Rows are points. To make a cloud, some directions were put in groups of two or more. Within a group, all points are equally far from the middle, so they leave a hole (a ring in 2 directions, a hollow ball in 3). The other directions are filled evenly. Then the cloud was stretched, turned, moved and blurred a little. How many holes are there, and how many directions does each take, smallest first?

Cloud (22 x 3):
[[-32  -9  14]
 [ 21  -8  21]
 [ 24   4  18]
 [ 18  29 -28]
 [ 28  42 -11]
 [-20  18 -34]
 [ 30 -28 -33]
 [ 21  41  13]
 [ 43 -18 -19]
 [ 16 -48  22]
 [ 26  43 -16]
 [ 36 -36  16]
 [ 45 -13  -7]
 [ 21 -30 -37]
 [ 46 -27 -18]
 [-38 -12 -18]
 [ 28  -4 -29]
 [ 47 -31   4]
 [-35  34 -30]
 [ 46 -18  -2]
 [-12  -1 -36]
 [ 36 -22 -29]]
Holes: 1 (2)

Cloud (22 x 3):
[[-26 -16  70]
 [  4  22 -31]
 [ 25  26  47]
 [-12   1 -34]
 [-23 -11  -4]
 [ -1  31  -8]
 [ -2  43  16]
 [ -8  21 -17]
 [ 14 -39   5]
 [ 42  11 -11]
 [  3  18 -37]
 [-11 -38 -23]
 [-25  13   5]
 [-33 -11  73]
 [-31   4  17]
 [ 31  21 -42]
 [ 27  17  43]
 [  5 -11  65]
 [ 28  29 -11]
 [-11  -8 -41]
 [ -1 -44  -6]
 [ 26  -9  32]]
Holes: 1 (2)

Cloud:
[[-44 -10  43  13]
 [-27  10  -1 -29]
 [ 51  -1 -23   2]
 [-30  20 -22  51]
 [ 24  33   5   2]
 [ 31  21   2  16]
 [  3  39 -47  16]
 [ -1   8   8  46]
 [-15  30 -39  41]
 [-22 -40  -4  -1]
 [-45  -3 -18  41]
 [  4  36  12 -21]
 [-14 -28 -29  33]
 [-35 -14  -3 -16]
 [-39 -24 -14  18]
 [-51 -10  -8  28]
 [-56  -6  11  16]
 [ 31  14 -54  -1]
 [-42 -11 -21  36]
 [-49   2  -2  45]
 [-22 -31  -4 -17]
 [ 16  21 -58  15]
 [-29   3  43 -18]
 [ 23  18 -42 -27]
 [-16  23  23 -27]
 [ -6  34 -14 -27]
 [ 25 -25  24 -43]
 [  0   0  12  46]
 [ 38   7 -38 -28]
 [ 42   8 -45 -14]]
Holes: 2 (2, 2)

Cloud (29 x 4):
[[ 13  48  20  41]
 [  2 -44 -22  -2]
 [ 11  38  35 -12]
 [-46  -1  35   0]
 [-23 -12  44   4]
 [-57   7  -5 -12]
 [ 14  -4   6 -50]
 [ 21   6 -35 -11]
 [-23  31  -5 -19]
 [-20  44  24  48]
 [ 14 -12  46 -30]
 [ -4  20 -25 -24]
 [  8 -16  49 -19]
 [-12  50  34  14]
 [ 28  24 -16  26]
 [ 17  -2  30 -44]
 [-49  14  33  11]
 [  9 -27   0 -55]
 [  2 -17  47  -1]
 [-48  29  23   5]
 [ -6 -39   1 -53]
 [ 38  11 -14  15]
 [ 15 -16  -5 -53]
 [ 13 -16   7 -54]
 [ 15   2  17 -47]
 [ 24   1 -33 -14]
 [ 35  22  -7  25]
 [  2 -43 -19 -45]
 [  5 -17  44   6]]
Holes: 2 (2, 2)

Cloud, 56 rows:
[[ 14  -4 -11  38  10 -15]
 [ 11 -34 -31  -4 -24 -51]
 [ 31  30  36  -1 -12  15]
 [ 18 -36 -34 -35 -59 -16]
 [ 60 -46 -14  -2 -33  15]
 [-53 -21 -21   4 -16 -73]
 [ -7  18  -9  41 -46 -46]
 [ -1 -58  17  27 -33 -29]
 [ 36  -2 -28 -13 -53 -20]
 [ 24   2   5  -3 -30 -33]
 [ -3 -22 -42  31  -8  18]
 [ 16 -22  28 -44  -7 -11]
 [  9  33 -37 -15  10  68]
 [ 34  14  -6   8 -21 -44]
 [-16  17 -11  33 -39 -25]
 [ 33  17  10   8 -10  -2]
 [-33 -37 -23  37   8 -24]
 [-12  26   2  26 -51  32]
 [-68  -2  -2   9 -20  25]
 [ -8  -9 -14  19   6  -6]
 [-25 -30 -31  34 -19 -66]
 [ 21  39   3 -34 -19  21]
 [  2 -34 -14 -12  -3  16]
 [-16 -43  11  17 -42  24]
 [ 35 -47   8  -7 -14  27]
 [-32  30  -6 -10  23  -4]
 [-60 -45   3  20  -7  40]
 [ 27   0  -8  17  17  -3]
 [  3 -12 -35 -28  -6  20]
 [ 34  -1 -31 -42 -26  -8]
 [ -5 -25  16  21 -24  16]
 [-13 -48  31  -7 -12 -19]
 [-39  26  16   2 -36  11]
 [-29   8  35 -19 -38  -5]
 [-44  -5  -3  17  16 -38]
 [-27 -49  -9 -26 -53 -29]
 [-25 -55  -6  27 -37   2]
 [-12 -45   8 -33 -12  45]
 [ -4 -30 -15 -37 -49  -4]
 [  3  -8 -28  -5 -14  -4]
 [-25   7  20  47  -4 -33]
 [ 23 -37   4  -5 -18  46]
 [-19 -27  11 -27  42 -14]
 [-34  -6 -54  31 -27 -21]
 [ 11   2  10   1 -54   8]
 [ 14 -34  -4   0  34   6]
 [-25 -31  -6  39 -26  26]
 [ -8 -13  40  28 -56   4]
 [-11 -24  36  -1 -51  -8]
 [ 15  25 -47  12 -15  -3]
 [-76 -36 -16   7 -20  34]
 [ 17  32  47  32 -16 -17]
 [-23 -41 -20  18 -16 -13]
 [ -4 -28  14  51 -26 -30]
 [ -8 -25 -15 -12 -48 -52]
 [ 12 -46 -20  -6 -26  27]]
Holes: 0

Cloud:
[[-23  11  44 -26  -2  -7]
 [-19  46  32  28 -10 -14]
 [ 13  16 -33  -5 -29   5]
 [-13   0  33   2  35 -17]
 [-19  50   2   2  15  26]
 [-16 -44 -42  -4 -37  47]
 [-26 -40 -17 -26 -47  61]
 [  2  36  30  14  37 -23]
 [-44  -1  24   9 -29   2]
 [-11  -2   0  52  19 -20]
 [-27 -41  19  -7 -49  18]
 [ 48 -34 -19  37 -10  -1]
 [  8  24   6  15  35 -19]
 [ 63 -20  -6  31   2 -18]
 [ 28  31  17  -4  32  33]
 [  6 -17  11   2 -60   1]
 [ -8 -28 -20  -3  27  20]
 [ 50  -1   9  15  -4 -40]
 [ 36 -45   4 -30 -21   0]
 [ 35 -40  31  11  -8 -35]
 [-30  -8 -18 -53 -20  64]
 [ 60 -20  24  19  20  34]
 [  8   0  43 -16 -12 -26]
 [-18 -21 -34   3 -25  53]
 [-41   6  35 -30 -16   3]
 [-15 -27  26  -4  37  37]
 [-14 -28 -29  20  13  14]
 [ 13 -10 -25  -6 -57  14]
 [ 14  37  42  15 -12 -37]
 [-48  24  14  22 -13  -3]
 [ 18 -67  -8  11 -42   0]
 [  8  -9  35 -40 -25  28]
 [ 13   5  36  30 -31  11]
 [-45   3 -44  -8 -39  -5]
 [-33 -27 -23  14  16  33]
 [ 25  -1  19  41  22 -46]
 [  7   6  45  52   0   3]
 [ 23 -42  22  35 -21 -34]
 [ 25  28  52  -9   6  20]
 [ 19 -28  -7 -48 -34  25]
 [-26  23 -17 -16  -7  50]
 [  3  12  25  19  51   3]
 [-32 -38  -3  -9 -66  -8]
 [  6  -4  -8  -6 -40  48]
 [-33  15 -10  50 -10 -21]
 [-11  -1 -46  17 -30  31]
 [ 14  -2  22 -14 -25 -33]]
Holes: 2 (2, 3)

Cloud:
[[-31  27 -10   7 -39  -8 -16 -56]
 [ -7 -10  10  -4  -3 -34  33 -29]
 [ 24  -6 -17  22 -13  35  14 -71]
 [ 19  30 -52 -31 -45   2 -25 -10]
 [  9 -11 -19  38  -4  68  -7 -12]
 [-33  15  16  48  -7  42  16 -51]
 [-27  -2 -31 -33   3   5 -16 -16]
 [ 11 -29 -34 -44  -5   0 -35  40]
 [ 25 -19  19   8  27 -29   1 -26]
 [ 12  -1 -25  37 -41  45 -11   1]
 [  1 -38  31   6 -30   5 -36  -4]
 [-29  30  13   8  40 -24  -1  -9]
 [-26  17 -17  -7  11  22  15 -17]
 [-37  31 -10  55 -16  60  12 -20]
 [ -3  40  26 -41 -39  15  -7  55]
 [  7 -26  40  14 -20  34 -15 -23]
 [-26 -27 -10  16 -10  72  16 -20]
 [-43 -10  -5  22 -18  62  15 -36]
 [ -3  22  -3 -11   4  50 -72  29]
 [-31 -21  25  23  10 -31  22  29]
 [-49 -38  55 -23  -4  -3   5  39]
 [  7 -20 -20  10   1  49 -14  35]
 [-23 -51  47  45  13  20 -26  14]
 [ 13  12 -21  17 -37  -1   8 -36]
 [ 40  38 -48  14  -7 -24  14   0]
 [ 22  14 -21 -30 -44  43 -22  13]
 [ 23 -59  13   2  38  23 -16   2]
 [-19   2  -1 -29  43  41 -21  -3]
 [-35  34 -59   9 -22  16   0  -5]
 [-37 -21   3 -31  10   9 -23 -10]
 [-33   2  11 -39 -26   7 -48  58]
 [-33  58   7  10   5  10   9  23]
 [-41  -8   4 -33 -55  20   8  -7]
 [ 18 -24 -25  -2  -1  52 -45 -44]
 [  4  11 -12 -10 -29   1 -55 -15]
 [-18  54 -54  32  10  15  14 -36]
 [ 13  13 -19 -12  13  68 -45  19]
 [ 15   4 -84 -28 -29  40 -29  15]
 [ 13  16   2  35 -15  37  -5 -28]
 [ 23 -35  -4  -8  31  -2 -49  12]
 [  6   1 -45  52  -2  38  -3 -31]
 [-55 -30  42 -14 -21  14 -16  57]
 [-33  19  -4  29  35 -14  -5  -4]
 [  5   0 -74   2   2  45 -19   6]
 [-25  38 -38  28  12 -20  -1 -43]
 [ 11  12  15  14   1 -32  21   3]
 [-32  -1 -63  -4 -23  13 -17   2]
 [-13 -12 -26  44  27  33   5 -52]
 [ -8  37   2   7 -21  -2 -32 -36]
 [ 24 -34 -30  12 -18  -9 -22 -21]
 [ -9  59   2  -5 -50  16  -9   5]
 [-35  28   9 -23 -54   4   6  20]
 [ 19 -46  12 -24 -10 -18 -24 -34]
 [-36   5  12  13 -59  22  42 -12]
 [-42   7  23  -3 -13 -24  13  40]
 [-32 -14 -32  34  -3  17 -15   1]
 [-27 -12 -32 -24  18  35 -23 -44]
 [ 17   1 -17 -44   7   1 -49  -8]
 [ -2  29   2 -50 -16  50 -26   9]
 [-51  -8  46 -15 -15   2   1  63]
 [ -7 -25  33  31  16  50 -23  35]
 [ 27  17 -24  17 -36  19 -11  29]
 [-22  10 -18  11   3  28 -15  64]
 [ 16  -2 -20 -41 -12  11 -37 -37]
 [  4  -8  13 -17 -13  52 -46  37]
 [ -7  50 -51 -32 -27  -7  10  -2]
 [-25   3  -5  25  11 -31  19  11]
 [-45   5   9  56 -29  -8   1  -2]
 [ 31  30 -39 -34  -7  19 -15 -46]
 [ -1 -43  -8  22 -13  54 -19  -1]
 [ 28  20 -26   7  -8   7  15 -50]
 [ -9 -27  30 -51  -1   5 -51  32]
 [-40  11  12   4 -38  11  19 -27]
 [ -9  33 -24  32   0 -14  16 -34]
 [-10 -23 -24  10  19  65 -33 -20]
 [ -6  39 -24 -22 -27 -10  12 -19]
 [-15  -7   0  18  45  45 -29  15]
 [-44   9  36 -13  -1  60   4   8]
 [-39  29 -28  28 -19  28  10  -1]
 [ 27  16 -33 -18 -14 -41  -8 -17]
 [ 12 -37  12 -24 -26  10 -37  28]
 [ -9 -48 -31 -25   6  16 -23   8]
 [ 25   7 -57 -44 -35  19 -28 -16]
 [-51  -8   9   7 -19  23   8 -21]
 [ -7   2  52 -22 -13  -3 -18 -10]
 [ 10  -7 -14 -43 -25   7 -41  21]
 [  4 -20 -43 -20 -33  19 -57   7]]
Holes: 1 (3)
